Rows are points. Each copy is the shape, with its points in the same order, turned, moved and blurred by noise. Say if it was mirrored as well.

Shape, 8 rows:
[[ 15 -10]
 [-39  50]
 [ 24  -7]
 [ 25  65]
 [ -8 -28]
 [ 26  58]
 [-68 -46]
 [ 50 -19]]
Copy 1:
[[ 28  -9]
 [-43 -44]
 [ 35  -6]
 [ 14 -82]
 [ 11  13]
 [ 20 -79]
 [-35  45]
 [ 58 -14]]
Copy 1 is: mirrored
Copy 2:
[[  1  29]
 [  5 -49]
 [ -5  29]
 [-53 -16]
 [ 38  29]
 [-53 -14]
 [ 91   0]
 [ -7  61]]
Copy 2 is: only turned
Copy 3, 8 rows:
[[ 10  28]
 [ -9 -51]
 [  3  35]
 [-57  -6]
 [ 36  19]
 [-51   0]
 [ 86 -22]
 [ -1  60]]
Copy 3 is: only turned

Shape:
[[-37 -15   4]
 [-35  28   7]
 [ 62  10  55]
 [-24  -7  17]
 [ 90   6 -29]
 [-39   3  27]
 [-45  14  -2]]
Copy 1 (7 x 3):
[[ 28 -32  -8]
 [ 24 -18  35]
 [-10  83 -12]
 [ 23 -17  -4]
 [-95  37 -14]
 [ 39 -10   4]
 [ 25 -34  27]]
Copy 1 is: only turned
Copy 2:
[[-33  38  45]
 [ 10  31  28]
 [-37 -68   4]
 [-32  21  43]
 [-67 -14 -71]
 [-10  23  59]
 [ -1  49  41]]
Copy 2 is: only turned
Copy 3:
[[-13  34 -13]
 [ 14  27 -47]
 [ 85  26  29]
 [  0  35 -10]
 [ 65 -58  38]
 [  2  51 -30]
 [-10  26 -41]]
Copy 3 is: only turned
Copy 4:
[[  2 -46   8]
 [-35 -24   3]
 [ 16  12 -85]
 [ -4 -37  -8]
 [ 50  71 -26]
 [-18 -47  -8]
 [-25 -32  18]]
Copy 4 is: mirrored

Shape:
[[ 29 -55  35   5]
 [  5  20  27  53]
 [-24   1   8 -13]
 [ 18   4 -38 -11]
 [ 72  18 -42  19]
 [-14 -15  47 -24]
 [-24  19  39 -35]
 [ -4  25   6 -45]
 [ 22  -4 -73  30]
 [ 38   9 -16 -16]]
Copy 1, 10 rows:
[[ 11   9  61  33]
 [-51  23  38 -17]
 [ -1 -10   5 -12]
 [ 11  37 -30   8]
 [  4  95  -7  17]
 [ 18 -28  47 -25]
 [ 11 -19  21 -50]
 [ 33  -2  -6 -42]
 [-26  47 -42  48]
 [ 25  51   2   4]]
Copy 1 is: only turned
Copy 2:
[[-27 -44  29 -56]
 [-23 -33 -11  29]
 [-15  30  25  -8]
 [ 27  25  -7 -33]
 [ 59 -22 -34 -28]
 [-23   1  65 -17]
 [ -8  20  64   9]
 [ 23  30  48  -4]
 [ 19  19 -61 -37]
 [ 40   3   6 -27]]
Copy 2 is: only turned
Copy 3, 10 rows:
[[  6 -65 -32  21]
 [ 44  13 -48  37]
 [ -2   0 -19  -9]
 [ 18 -12  35  16]
 [ 68 -27  39  56]
 [ 10 -34 -45 -34]
 [ 15  -4 -31 -40]
 [ 31  -6  12 -41]
 [  5  -2  53  68]
 [ 38 -38  25  18]]
Copy 3 is: mirrored
Copy 4 (10 x 4):
[[  1  -8 -45 -18]
 [ 41 -32  35 -13]
 [-16  14  33 -24]
 [ -1  35  18  40]
 [ 53  35   5  58]
 [-24   8   3 -44]
 [-14  31  26 -56]
 [ -7  53  29 -22]
 [ 16  -1  31  75]
 [ 24  48   5  23]]
Copy 4 is: only turned

Shape, 12 rows:
[[-11  48 -46 -26  42  31]
 [-18  62  19 -10  54  47]
 [ 51  -3  11   4 -11  68]
 [-32  55 -15 -22  13  23]
 [ 18 -13 -16 -37 -23  76]
 [  0 -81  56  21  21 -13]
 [ 18 -64  46  41  -7 -12]
 [ 24 -38 -26   3  36  68]
 [ -9 -75  24  60 -19 -38]
 [-42 -84  60   5   0 -28]
 [-16  56 -16 -41  28  26]
 [ 27 -64  42  -6  12 -58]]
Copy 1:
[[-49  55  10  29  -1  34]
 [-38  -3  27  63  16  40]
 [ 50   7  41  11 -44  32]
 [-51  18   5  42  -7   8]
 [ 24  29  -9  20 -75  30]
 [ 65 -44 -28 -48  40  11]
 [ 66 -41   3 -53  17  -4]
 [ 27  29   7 -17 -26  75]
 [ 37 -45  -8 -92  22 -25]
 [ 44 -61 -65 -44  33 -15]
 [-39  37   0  56  -3  13]
 [ 71  -1 -26 -37  57 -32]]
Copy 1 is: mirrored
Copy 2 (12 x 6):
[[ -7  19  55  11 -62  66]
 [-48  -6  67  -8 -65  20]
 [-22  22  27 -62  21  24]
 [ -9  -2  67  28 -40  32]
 [ 26  49  46 -41  10  18]
 [-10 -14 -70 -21 -21 -45]
 [-15 -29 -59 -27  14 -21]
 [ 15  27   0 -69 -38  36]
 [ 18 -57 -78  -4  14 -16]
 [ 18 -22 -60  11 -20 -70]
 [-21  24  67  26 -50  36]
 [-26  10 -86  25  -2 -17]]
Copy 2 is: only turned
Copy 3 (12 x 6):
[[-23 -36 -40   0  29 -63]
 [-26   8 -56 -40  -2 -68]
 [ 74  12 -43 -23  41  -7]
 [-25 -14 -68  18   5 -36]
 [ 44  -3 -59  -5  82 -10]
 [  3  62  37 -29   9  56]
 [ 34  50  25 -18  -5  54]
 [ 34  17  13 -23  81 -31]
 [ 21  64  39  31  -2  64]
 [-32  77   6 -10  12  79]
 [-26 -26 -69 -10  14 -50]
 [-13   7  29 -23  -8  84]]
Copy 3 is: only turned
Copy 4, 12 rows:
[[-65  19 -32  18  26  17]
 [-68  51 -42 -10 -20 -18]
 [-79 -35  31 -12 -47 -17]
 [-45  41 -20   7  -2  27]
 [-70 -25  34  40 -43  10]
 [ 42 -30  28  -9 -36 -85]
 [ 24 -37  49 -34 -33 -63]
 [-69 -31  27  36   1 -51]
 [ 56 -25  71 -32  -2 -52]
 [ 76  -2  33  14 -45 -61]
 [-54  29 -41  14  -6  25]
 [ 57 -62  -3 -23 -25 -44]]
Copy 4 is: only turned

Shape, 12 rows:
[[ 19  14  12  24  20  41  16   9]
 [ 21  12  23   7  38  12  -9 -48]
 [-23  28  11  -5  40 -11  29  21]
 [-53  23 -38  32 -59  49  21   5]
 [ 28  -4 -11 -23  33 -10   1 -13]
 [ 17  27  22  24  21 -22  56 -12]
 [-59  29  -3  30 -95  12 -12  29]
 [ 43  31  14 -11   4  23  16   5]
 [ 27   2 -12  38  21 -10   7  11]
 [-27  -2  -2  29 -72  44  27   3]
 [ 12 -31  35 -11  46  -8   9   5]
 [-40   6 -21   1 -59   5  31  13]]
Copy 1, 12 rows:
[[ 25  10 -32 -10 -26  24  -7  39]
 [ 32  -7  21  -5   2  57  -1  18]
 [ 42  -5 -37 -21 -11   3   7 -28]
 [-34  28 -12  11 -47 -57  43  32]
 [  8   3   0 -18  18  33 -34 -11]
 [ 16 -45 -42 -27   8  27  20   7]
 [-16 -21   1  36 -62 -94  17  23]
 [  3 -17 -21 -23 -37  34 -31  15]
 [ 23  -8 -22 -28  19  -1 -19  35]
 [-35   0 -26  40 -41 -35  23  44]
 [ 45  -4 -31  19  22  38 -34  -9]
 [-37  -4 -25  21 -24 -51  16  -3]]
Copy 1 is: mirrored
Copy 2 (12 x 8):
[[ 40   2  23 -24  12  -9  -9   1]
 [ 31  33  -9  -1 -14  -1 -32  41]
 [-11  20  21 -44   0  41   8   3]
 [  6 -85  48  -4  -6 -15  48  28]
 [ -2  12 -39 -10   2  15 -24   4]
 [ 30  -3  14 -40   5  57 -34  30]
 [-11 -74  75  49  18  18  52  20]
 [ 24   5  -1 -15  49   4 -19  17]
 [ 16 -14  11 -11  -7  18 -43 -17]
 [ 44 -74  36  15  11   8  42  22]
 [ 32  40 -22  -7 -10  39  -3 -16]
 [ -2 -69  17   4   9  34  45  17]]
Copy 2 is: only turned
Copy 3 (12 x 8):
[[  2   4  14  31 -43 -16 -20 -15]
 [ 36 -38  29  25 -24   0  16   0]
 [  1   8  35 -43 -38   1  -5 -31]
 [ -1  23 -40 -23 -71  -8 -75  56]
 [ 18 -23   4  -6  13 -10   5 -32]
 [ 10  38  52  -5  -7 -10  -4  -3]
 [-58   0 -39 -47 -57  17 -47  76]
 [-21 -12  24  14  -9 -37 -19 -13]
 [ -2  29 -10   7 -13  -6  19 -12]
 [-25  21 -27   1 -35  13 -77  56]
 [ -3 -13  34  11   1  29  -2 -37]
 [-13  17 -29 -54 -22  10 -59  30]]
Copy 3 is: only turned

Shape, 15 rows:
[[ -3  19  29  51  -5  49  12  18 -42]
 [ -2  49 -14 -60 -16   0 -32   2 -16]
 [-36  20  -2  46  11 -29 -11  15  10]
 [  4  15 -10  38  14 -13  -7  15  22]
 [-32 -24 -18  22  -3 -22  -7  40  -6]
 [ 27 -23 -14 -17 -20  31 -22  -2  14]
 [ 49 -31 -12  -8   8 -11  -2 -19 -26]
 [ 16  34  20  55   9  18   2  -7  30]
 [-50  33 -19 -76  23  30  -4 -17  36]
 [ 30  -6 -25 -24  25  11   5  13  14]
 [  7 -11  11 -35  22  41   0   4   5]
 [-39   9  30 -15 -41  29  23   8  29]
 [  7 -24 -50  15  20  40   3 -37 -31]
 [  3 -23  68  57  33  -6 -23  -8  20]
 [  0 -31  56 -16 -21 -51   1 -14   7]]
Copy 1 (15 x 9):
[[ 51  29  48 -20  39   1  24  54  13]
 [-24   7   7 -11  22 -65  42  -2 -48]
 [-10  37  58  27  12  -2  -6   1  19]
 [  6  33  35   6   1   8   6 -20  19]
 [ -3 -10  37  44  -1 -13  -8  17  19]
 [ 18  -4 -19 -14 -18   3  19  11 -28]
 [  8 -19 -29   7  27  26  42  -8   1]
 [ 36  66  36 -22  11  22   5 -11   5]
 [-36  43 -37 -11  -1 -84 -17   8 -17]
 [ 20   4 -28  -2  -4 -20  22 -21  16]
 [ 30  24 -39   2  11 -32  10  20  -7]
 [ 25  21  15 -19  15 -35 -53  26 -31]
 [-15   5 -28 -20   5  23  39  41  31]
 [ 50  64  15  53  22  45  -2   8  -8]
 [ 15  -4   1  45  54  15 -30 -16 -54]]
Copy 1 is: only turned
Copy 2, 15 rows:
[[-56  21 -18 -39  -7  -7 -27 -16 -63]
 [ -6 -20 -18 -52  40   1  22 -18  41]
 [-20  69  33 -32 -18 -12 -10  -8   9]
 [-27  41  28  -7  -6 -33 -14   0   9]
 [-36  24  59 -22 -25  17  -3 -20   5]
 [-14 -46  29 -24   4 -26  -1   5  -8]
 [ -8 -30   0  27 -25  -1  26   6 -10]
 [-20  45   2 -13  11 -57 -28   9 -28]
 [ 50 -21   5 -54  37  -7 -51 -38  48]
 [-14 -26  13  16   6 -18 -18 -18  19]
 [  6 -38   9 -15  12 -19 -24 -38 -13]
 [  4   4  42 -55  55   6 -36  -6 -33]
 [-11 -33 -13 -15 -62  -2 -35  14  -4]
 [ 13  54  33   0 -25 -57  10 -27 -65]
 [ 36  26  48   3  21  13  47  -4 -39]]
Copy 2 is: only turned
Copy 3 (15 x 9):
[[-15  27  -5 -15  39 -48  -1  54 -63]
 [ 25  11   5  35 -49  16  17  28  -8]
 [ 15  30  29 -24  32 -34  11 -20  -3]
 [ 21  -4  42 -16  26 -36  -7   0  -8]
 [  5  13 -14 -10  24 -43 -18 -16  21]
 [  2 -34   3 -21 -22  -8 -39  44  -4]
 [  1 -35   6   8  35  25 -33  42   9]
 [ 13  -6  56 -38  28 -32  -1  20 -55]
 [-43  -4  34  23 -81   6  15 -18 -14]
 [ -6 -38  30  25  -5 -15 -32  17  -4]
 [-32 -14  14  12 -21  -2 -41  21 -32]
 [-13 -11 -20 -33 -30 -22  10 -15 -59]
 [-55 -19  23  -8  24 -13  -4  64  23]
 [  3  27  42 -56  53   3 -59  -6 -47]
 [ 22  -7 -22 -26  26  50 -30 -31 -28]]
Copy 3 is: mirrored
Copy 4 (15 x 9):
[[  3  18 -35 -53   1  30 -34 -36  -2]
 [-28  -7  42 -33  14  33  43  34 -43]
 [ 51  22  39  -3  -3   9 -22 -23   9]
 [ 39  12  14   4   3 -10 -33   5  -3]
 [ 19  41  19  19 -25  27 -28  10  16]
 [-12 -23 -29  18 -30   9   3  29 -30]
 [-34 -16 -24  44  28   8  -9   1 -21]
 [ 41 -10  -4 -30   7 -28 -27 -20  -7]
 [ 17 -19  26 -30  11  16  47  95  12]
 [-11  -3 -12   6  19  -5 -25  48 -26]
 [-21 -25 -26 -15   2  13 -11  45   8]
 [  4  12 -18 -35 -49  -9  32  18  34]
 [ 30  -8 -48  24  38  46  -5  17 -27]
 [ 21 -56   4   3  -9 -11 -55 -38  33]
 [-29 -18  25  34 -18 -12  18 -28  47]]
Copy 4 is: mirrored

Shape (15 x 11):
[[ 25  30  -9  17  49 -28  52 -16  18 -17 -41]
 [ 46   4 -49   2  10  13 -11 -32 -30  -4  32]
 [ 32  41   5 -30  28 -17  11  13  14 -13 -41]
 [-36  10   1 -26  -4  16  37 -29  10  26  34]
 [-45 -37  -6  -6   5  19   9 -20   5  29 -18]
 [-62   1 -12 -17   7  39  15  26  -6  10  10]
 [ 20  50 -43  15   6 -18  27   2  25  26 -65]
 [-34 -16  21   4 -19   4  11  36  -4  19  23]
 [ 53   5  -4  -2  12  51 -12  -9 -52  14  29]
 [-50 -16   5  12  11  23  22  -2   4  52  39]
 [-30 -30 -10 -37  -5   0  10   7   4  42  22]
 [ 12  36 -28   5  32 -26   6  12  69 -18 -45]
 [-26 -28 -15 -12 -26  25  43  13  12   8   8]
 [  4   7 -16  10 -25  13 -28 -24 -67   0  22]
 [-57 -17 -43  -4   6 -12  26  26 -21  37  -2]]
Copy 1, 15 rows:
[[ 34 -29  51 -19  18  45  -3  10 -61 -35   0]
 [ 34   9  16 -34  28 -15  44   5  27  19  20]
 [ 35 -34  13 -38 -23  17 -15  -6 -57  -5  -8]
 [-46  -3   4  12   5  22   2  -6 -10  18  65]
 [-35  49  26 -10   4   5 -40  20  -8 -10  42]
 [-41  -6  -8   0 -14  12 -34  -1   6 -39  48]
 [ 26 -41  28 -19  14  54 -34  57 -36   3  -9]
 [-24   8   1  37 -16  -5 -48 -22  16  -7  24]
 [ 34  22  25 -21 -30  19  47 -13  45  15  13]
 [-42   2  32  35  -3   8 -32  -8  25  -1  66]
 [-14  14  -3   1   4  -5 -42 -10   5  18  60]
 [ 30 -38  22 -11  -5  -2 -20  46 -85 -30   7]
 [ -9  22 -23  34   7  23 -26   4  -6 -22  47]
 [ -3  21   9 -20  26 -15  26 -15  54  14 -20]
 [-13  -5   2 -13  29   8 -66   6  19 -23  55]]
Copy 1 is: mirrored
Copy 2, 15 rows:
[[-18 -18   9  19  -1  -6  95  34  -2  37 -18]
 [  6 -36  -3  24  15  14  32 -15  54 -47   0]
 [ -8 -11 -29   4  -1 -22  46  53  17  38   2]
 [ 34  26   9  23  17  -5   4   0 -31 -25 -43]
 [ -1  -8  29  20  10 -25 -19 -28 -31  17 -30]
 [ 10  41  29  -2 -26  -4 -21  -5 -13  -3 -18]
 [ 18 -20  25  29   2 -51  71  32   2  35  37]
 [  5  15  16 -22  11  18 -23  -4 -41  -3  12]
 [ 15 -17  -1  33  24  49  -9   0  61 -15   8]
 [ 43  12  37  -3  16  21 -12 -29 -38  -1 -27]
 [ 16   1  19 -17  35 -23 -21 -10 -20 -13 -27]
 [  2 -45  -2  -7 -39 -44  69  43 -15  31   0]
 [-11   8  44  10  12 -11 -17  16 -35 -26  -9]
 [ -3  10 -20  31  17  23   4 -44  32 -32  34]
 [ -3  29  58 -27  16 -30   6 -31 -12  -2   5]]
Copy 2 is: mirrored
